Rows are points. Each table stands for the endless flat space through its points: a line for two points, a plane for three, and so on. Write the one point that lies in both, or say that there is none.
In the rows, zero is written as 128.

First (2 x 3)
[[127 141 125]
 [118 133 130]]
Second (2 x 3)
[[142 156 102]
 [150 188 138]]
They share: no point

First (3 x 6)
[[149 101 106  92 159 173]
 [133  82  72 127 166 194]
 [137 108  72 131 160 159]]
Second (2 x 6)
[[149 100  78  89 140 139]
 [147 105  85  99 149 149]]
They share: [145 110  92 109 158 159]

First (4 x 11)
[[153 106 161 131 106 121 112  84 171  93 150]
 [166  86 162 176 156 120 145 102 164 100 165]
 [146  87 171 130 131 113  88  76 173  71 147]
 [162  88 176 146 124 130 112  96 147  93 159]]
Second (2 x 11)
[[190  89 159 131 106 101 103  70 187 123 145]
 [162  97 163 159 134 137 143 102 155 103 165]]
They share: no point

First (2 x 14)
[[ 98  81 151 141 133  80  89  91 135 132 137 145  85 171]
 [134 117 135 153 145 108 101  95 123 108 161 117 109 147]]
Second (3 x 14)
[[123  98 136 142 133 103  97 103 126 125 151 130  91 161]
 [105  95 161 148 155  73  87  68 137 116 153 128 103 155]
 [108  89 165 139 159  70  83  63 139 122 161 123  97 155]]
They share: [116  99 143 147 139  94  95  93 129 120 149 131  97 159]

First (4 x 20)
[[143 128 100 162 113 122 132 116 116 112 163 153 106 168 119  84 143 115
  122 127]
 [157 110  86 166 117 103 129 110 108  95 164 153  99 173 123  69 127 130
  139 143]
 [135 134 103 179 113 125 116 112 110 110 150 151 100 152 119  86 144 106
  114 137]
 [125 164 120 138 121 156 172 108 148 146 169 149 146 176 139 112 179  97
   98  77]]
Second (2 x 20)
[[111 125  99 167  91 120 138 134 100 129 156 174  89 157 118  78 159 106
   84 120]
 [141 160 124 152 121 155 133 114 140 129 166 139 129 167 113 113 159  96
  119 105]]
They share: [129 146 114 158 109 141 135 122 124 129 162 153 113 163 115  99 159 100
 105 111]

First (2 x 24)
[[127 127 103 117 151  87  99 138 108 143 160 109  96 135 152  83  97  96
  109 167 143  89  80 120]
 [125 135 113 127 145  93 109 131 104 146 160 102 103 129 153  89 104 106
  105 165 145  90  86 130]]
Second (4 x 24)
[[112 137 132 126 143 102 113 119 131 155 183  81 108 116 134  94  94 100
   84 172 150  74 100 169]
 [127 149 119 139 136 101 130 111  96 137 158 108 101 122 168  86 127 124
  106 161 136  98  90 129]
 [121 145 132 131 140 100 123 111 123 147 178  95 105 123 150  92 105 103
   95 170 147  80  98 156]
 [ 95 121 105 119 152 105  92 141 110 153 158  60 109  92 116  90  99 130
   72 155 130  90  96 163]]
They share: no point

First (4 x 24)
[[156 143 145 160  96 144 121 114 146 110 105 158 141 166 165 102 154 138
  141  90  99 155 152  89]
 [182 167 152 169  75 151 135 119 135 112 109 173 156 158 163  95 166 141
  145  70  94 175 155  92]
 [161 155 161 163 102 157 114 134 147 130 109 170 132 170 142 119 160 138
  160  97 106 166 131  95]
 [149 133 122 162  75 134 130  93 128  94 101 147 165 142 184  86 138 121
  120  95 103 144 172  96]]
Second (3 x 24)
[[149 102 135 155 139 136 131 119 151  99  72 195 146 170 208  66 131  83
  127 127  95 156 176  55]
 [148 113 138 154 124 139 124 113 145 101  85 177 145 164 190  82 133 101
  128 121  98 153 165  70]
 [157 108 147 143 129 142 121  99 131  87  88 175 150 154 188  82 119 101
  111 133  89 160 162  67]]
They share: [142 132 138 158  99 142 115 111 143 111 103 151 141 160 164 106 143 128
 138 106 107 145 150  94]

First (2 x 24)
[[102  98 112 125  88 143 116 143 138 108 118 122 111 122 124  99 128 132
  158 120 117 124 127 104]
 [132 134  70  71 106 131 170  95 120  84 112 116 105 128 112  99 176 150
  140 156 165 142 103 110]]
Second (2 x 24)
[[116 106  98 102  87 140 136 109 133  93 121 115 116 122 114  95 160 150
  158 140 141 125 117 113]
 [118 126  84  94 107 134 150 129 125  99 109 123 100 128 122 103 144 132
  140 136 141 141 113 101]]
They share: [117 116  91  98  97 137 143 119 129  96 115 119 108 125 118  99 152 141
 149 138 141 133 115 107]

First (3 x 24)
[[116 133 111 165 142 141 110 131 115 107 166 112 105  65 156  98 118 110
  115 129  75 148 148 150]
 [109 144 108 151 149 130 117 143 114 119 151 118 114  75 166  87 134 117
   94 149  93 140 170 168]
 [ 97 160 108 135 161 122 141 175 102 135 127 142 142 107 182  79 174 113
   62 173 121 116 198 192]]
Second (4 x 24)
[[ 77 128  94 140 125  92 128 190 109 109 135 135 117 102 142 110 192 126
   51 165  82 121 174 165]
 [123 135 131 169 136 175 127 147 111  96 156 133 153  85 175 105 132  95
  108 128  91 119 167 151]
 [119 140 124 153 124 138 124 187 110 104 147 118 158 106 165 117 160 113
   86 136 102  94 171 133]
 [101 124 119 174 148 179 132 115 110  93 157 156 124  65 170  90 127  87
  106 139  70 157 165 186]]
They share: no point

First (5 x 24)
[[161  60 190 152 152 110 102 163 139 138  98 135 104 116 132 127 117 161
  102 104 111 143 160 136]
 [117 138 136  64 184 156  54 199 219 118 150  41 112 160 216  99  87  81
   66  66  75 147 144 124]
 [156  85 162 131 138  80 140 127 113 137  89 135  96  99 118 116 127 151
  127 139 142 154 155 120]
 [166 108 171 108 174 140  65 193 199 126 135  72 105 159 199 135  88 118
   48  63  55 143 170 117]
 [108 107 136 110 136 104 125 137 142 107  90  84 118 105 172 106  81 138
   81 111 117 142 126 140]]
Second (4 x 24)
[[143 138 167 134 168 109 113 171 175 135 113  95 102 146 193 134 113 123
   99 133  78 129 164 123]
 [173  97 142 106 177 120 103 167 140 142  96 115 115 147 152 123 126 120
  102 101 103 157 152 130]
 [175 107 141 118 177 110 113 158 149 157 109 103 125 127 138 142 111 115
   96 109 116 158 167 113]
 [169  97 136 101 186 132  99 180 130 132  75 128 115 174 173 111 143 121
  111 102  85 151 134 154]]
They share: [163 103 163 111 160 110 101 161 159 135 118 102  97 132 157 122 114 126
  95 104 102 152 165 113]

First (3 x 24)
[[108 165  93 108 179  86 167 148 157 104 100 150 149 103 113  88 127 123
  100 141  92 111 116 130]
 [ 81 151 113 126 129  72 135 104 133 138 136 163 150 100 110 115 158 110
  119 146 130 104 102 138]
 [109 159  78 100 178 102 169 159 153 106  95 143 151 119 129  87 123 108
  105 129 102 130  99 113]]
Second (3 x 24)
[[138 159  91 133 124  87 125 136 141 109  94 130 159 140  93 112 153 131
  131 143 118 113 126 114]
 [ 57 132 109 103 154  93 158 130 135 142 124 187 126  86 171  76 123  71
   92 119 100 122  57 126]
 [ 92 157 109  83 194 143 173  90 175 127 164 152 151 136 131 116 133  91
  117 119 150 107  92  96]]
They share: no point

First (5 x 24)
[[121 152 120 190  66 161  51  91 113 132 145 156 105 132 140 128  88 157
   91 106 134 109 167 178]
 [122 131 112 121  98 143 117  93  97 176 128 211 122 110 119 115 111 182
  100 119 118 120 162 158]
 [146 115 131 144 113 155  96  97 107 144  81 166 128 125  81 109 128 153
   99  98  72 144 174 138]
 [163 170 149 205  89 151  37  91 113 116 129  90  96 168 113 110  81 122
  108 118  93 150 151 157]
 [149 132 132 154 106 149  83  95 105 144 101 148 117 136  92 116 116 145
  103 118  78 153 167 150]]
Second (2 x 24)
[[148 165 125 151 118 130  97 108  83 157 110 166 130 155 104 105 117 152
  130 129  92 166 163 163]
 [148 172 122 154 125 126  99 116  75 156 101 171 140 163 101 103 126 151
  140 128  89 176 169 168]]
They share: [148 151 131 145 104 138  93  92  99 159 128 156 110 139 110 109  99 154
 110 131  98 146 151 153]

First (5 x 24)
[[131 118 132 108 162 114 104 106 130 169 135 115 139 174 148 136 159 108
  137 130 134 156 139 111]
 [ 90 134 154 129 156  93 137 139 143 175 149 137 198 169 169 167 141 116
  155  84 144 136 113  94]
 [108 135 111 142 164 105 130 150 166 118 161 129 182  99 178 194  74 149
  128 132 141 166  76 127]
 [178 102 141 163 178 114  60 139 120 156 172  95 160 135 117 131 121  97
  155 129  91 151 128 116]
 [ 81 112 110  74 112  98 126  86 132 135 149 133 145 144 170 176 143 140
  129 140 166 166 139  93]]
Second (5 x 24)
[[135 128 109 106 166 144 106 110 172 116 159 114 170 163 138 152 134 134
  141 138 119 172  99 105]
 [130 152 140 142 143 157 134 110 144 127 134 134 170 152 133 165 120 161
  118 134  98 168  93 108]
 [128 123  85  85 166 136  95  96 191  96 172  98 167 167 128 161 140 127
  146 154 124 191 103  99]
 [ 89 133  89 142 171 130  75 132 107 138 122 155 162 126 115 114 124 140
  133 114 151 172 125 176]
 [ 89 131 120 153 139 107 115 128  97 149 125 144 147 102 131 156 108 150
  119 128 129 177 121 140]]
They share: no point

First (5 x 24)
[[166 174 136 136  95 106  73 159  74 163 162 138 148 145  71 100 140 172
  180 144 153 152 124 107]
 [141 165 115 116  87 137  69 114  55 164 143 114 158 164 101 124 104 145
  169 150 120 145 118  94]
 [137 130 129 106 104 143 105 122  91 143 163 115 114 138 103 116  95 145
  148 110 121 146 126 104]
 [149 175 122 102  66 147  71 132  90 166 165 146 144 145 104 134 124 154
  161 119 120 127 116 133]
 [166 145 190 122 130 124  93 123 122 164 150 133 136 123  73  68 101 124
  169 104 132 159 172 113]]
Second (4 x 24)
[[117 103 121  99 123 118  74 153  92 146 154 136 134 139  88 126  97 130
  172 116 123 137 129 123]
 [148 162 123  89  84 116 113 120  81 153 136 113 122 140  88 117  76 150
  132  93 119 179 159 106]
 [161 168 172 131  80 143 123 110  87 151 173  78 102 136 125  87 127 176
  118 108 141 150 141 104]
 [170 193 138  93  67 133 142  97  62 166 147 105 130 143  87 108  82 152
  114  95 119 178 153  95]]
They share: no point

First (5 x 24)
[[101 122 171 156 108 104 122 157  84 150 131 130 179 108 136 121 168 144
  168 136 128 143 136 126]
 [ 93  84 129 124 160 106 110 153 132 128 183  70 155 202 164 119 110 148
  164 146  88 141 160 110]
 [101 102 168 177 140 136 134 139  91 169 132  68 153 154 124 101 142 168
  172 119 105 156 150 140]
 [147 126 112 128 125 138  93 169 126 146 174  95 164 129 174 146 137 128
  132 140 172 146 183 156]
 [ 97  84 159 116 126 121 105 148  94 113 191  95 161 163 148 132 105 140
  168 119 116 140 153  99]]
Second (5 x 24)
[[123  87 137 181 157 159  68 128  68 151 125  79 145 165 136 139 176  90
  146 119 128  94 145  86]
 [ 87  77 123 214 101  98 124 163  89 151 104  50 125  86 104 105 169 154
  182 101 119 111 136 150]
 [122 110 139 193 120 134 112 117  65 135 144 120 130 157 157 116 178 100
  183 135 124 111 175 108]
 [122 113 170 134 159 140  81 139  97 159 169 106 189 193 158 139 140 117
  141 147 113 134 137  96]
 [ 81  97 149 170 105  82 134 175 109 151 138  70 161 112 124 109 139 172
  176 125 111 145 134 154]]
They share: no point

First (4 x 24)
[[163 161 140 128 179 127 166 175 102 139 100 145 133 163  78 158  87  94
  179 109 134 108 126 129]
 [137 152 147 136 168 147 150 150 120 137  98 129 122 135  86 155  98 101
  158  98 138 128 124 111]
 [159  93 158 156 145 172 133 157 156 138  85 137 135 171  95 101 129 113
  155  90 111  95 171 118]
 [105 114 167 156 144 186 119 114 162 138  85 109 114 107 105 126 126 116
  124  79 133 145 143  90]]
Second (5 x 24)
[[128 134 158 116 182 139 120 135 125 142 101 124 140 130  95 145 104 119
  137  80 107 117 164 126]
 [113 137 159 134 174 123 140 152 137 145  95 120 137 139  97 129 123 118
  124 101 117 102 147 117]
 [133 117 147 190 131 150 176 184 157 135  77 119 123 153  92 120 128 100
  144 122 157 104  99  89]
 [137 116 150 128 169 148 114 141 128 141  98 114 147 120  93 156  89 124
  137  69 119 119 150 117]
 [150 128 132 160 107 182 116 145 153 194  95 123 112 154  70 112  83 147
  147  63 199  81  98  72]]
They share: [141 130 153 144 159 158 142 149 135 138  92 130 126 144  91 135 110 106
 154  94 129 119 141 112]

First (3 x 24)
[[114 104  92  82 174 169 117  80 111 120  49 145 166 155  51 138 112 109
   90 131 153 117 148 139]
 [ 82 110  89 106 121 155  98 158  76 132 135  98  98 159 127 148 111  89
  116 106 146  67 115 177]
 [ 76 110  87 110 109 152  95 175  69 136 154  87  83 158 144 148 110  86
  120  99 145  55 109 186]]
Second (4 x 24)
[[113  86  97  85 156 141  79 133  77 124 108 113 143 152  97 145 117  81
  113 123 154  86 149 157]
 [ 70 137  78 113 124 185 134 109 111 139  76 117 119 170  90 157  98 122
  108 129 151 106 103 177]
 [ 95 117  76  82 135 167 111 120  90 151  73 122 130 167  86 150 108 120
  119 126 169  93 119 193]
 [ 90 112  62  90 122 166 110 112 103 170  67  97 147 161  93 161  88 131
  126 150 180 112 126 210]]
They share: [ 94 110  93  98 145 161 104 124  90 124  97 120 128 161  93 148 113  95
 108 120 148  91 127 159]

First (3 x 24)
[[129  68 125  97 111 122  95 157 114 114  86 194 170 174 129  84  84 124
   77 122  91 184 130 143]
 [181 100 149 133 161 111 119 153 140 121 144 146 130 144 115 144 104 101
  111 137 117 140  92 158]
 [197 120 131  95 173  78 145 167 170  80 172 116 138 128 109 154 122 132
  135  90 103 118 104 133]]
Second (3 x 24)
[[167 109 152 126 123  82 142 142 152  88 122 148 160 137  89  83 118 129
   92  85 128 162  82 132]
 [174  79 111  77 136 111 112 155 137  93 121 153 153 175 137 145  92 139
  109 117  77 167 130 141]
 [161  65  90  64 145 120 106 172 118 102 132 162 158 173 161 167  82 133
  106 133  62 152 138 146]]
They share: no point

First (5 x 24)
[[132 147 121  96 113 183 157 133 124 141 126 188 124  96  63  63 118  93
  100 205 159 128  71 146]
 [105 152  96 104 125 160 149 116  98 151 140 164 122  99  74 120  96  93
   92 148 118  97  79 133]
 [136 119 116 141  82 123 111 123 105 127 134 200 116 135 123  69 143 125
  121 184 147 145 135 164]
 [123 127  86 159  99  90  83 119  93 137 112 177  84 138 126 121 130 121
   73 154 126 101 107 148]
 [ 94 137  98 107 111 152 152  99  78 145 173 170 142 114  98 123  98 108
  130 120  99 113 129 142]]
Second (3 x 24)
[[131 136 104 130  91 129 131 127 127 144 159 158 138 102  99 118 127  99
  101 157 137 105  94 140]
 [156 145 117 134  88 116 116 114 133 151 149 152 132  88  83 134 123  90
  106 154 151  81  93 131]
 [ 70 155  79 118 122 146 158 160  97 141 145 156 136 124 131 110  91  96
  124 156  83 145  99 137]]
They share: no point

First (4 x 24)
[[126 121 159 139  79  81  91 148 155 156 134 172 164  99 170  99 144 120
  129 102  95 150 145 175]
 [188  74 113 125 123 127 128 145 130  88 175 100 137 106 135 179 168 126
  122 137 121 128 127 136]
 [106 108 148 111  86  65 102 124 150 146 135 154 173 104 163 115 156 123
  133 100  75 124 127 187]
 [124 142 183 121  81  79  84 139 142 164 123 184 153 114 175  91 156 148
  112 103 101 152 127 162]]
Second (3 x 24)
[[163 116 163 134  97 109 105 152 132 139 137 152 136 115 165 133 158 133
  104 122 114 150 120 139]
 [175 127 153 133  99 106 101 157 150 142 163 164 134 120 176 143 165 147
  117 122 111 152 125 154]
 [161 110 143 110 115 117  89 132 124  91 161 130 148  95 119 103 166 169
  126 122 152 148 160 129]]
They share: [165 117 157 129 101 110 101 149 134 130 147 150 138 112 158 129 161 143
 111 122 121 150 129 140]

First (4 x 24)
[[149 188  95 135 121  30 179 150 104 117 176  54 153 209 113 175 171  95
  185 199 160 163 195 187]
 [105 160  99 151 107  90 149 134 106 127 168  80 143 149 121 171 145 129
  147 169 146 155 143 147]
 [114 175  85 125  89  74 190 134 157 163 164 114 183 162 123 158 170 148
  174 156 109 120 144 188]
 [117 172  89 147 104  76 180 134 121 136 172  85 154 169 113 163 162 128
  174 164 141 145 151 181]]
Second (7 x 24)
[[116 147 141 188  83  90 145 199 127 131 162  36 115 117 117 152 211 128
   68 139 160 135  83 151]
 [133 184  99 181  89  47 151 175 161 117 143  35 139 127  90  96 203  98
   87 142 128 134  98 158]
 [ 95 124 148 153 108 123 142 148  92 154 160  93 134 137 158 237 175 169
   98 157 160 152 129 141]
 [121 146  67 167  96  75 172 138 124 105 151  91 184 137 127 128 151 116
  143 179 149 102 126 165]
 [100 124 117 176  60 101 186 169 102 126 179  98 157 133 154 153 159 122
  140 181 159 101  96 155]
 [113 203  69 151  92  26 164 110 159 108 146 100 167 173 122  98 157  97
  147 164  92 129 136 131]
 [ 98 227 115 124  79  50 153 130 178 175 162  85 129 159  94 127 171 119
  146 133  61 184 130 138]]
They share: [101 161  95 141  97  93 158 132 128 144 164  99 159 143 125 166 150 143
 149 160 127 139 135 154]
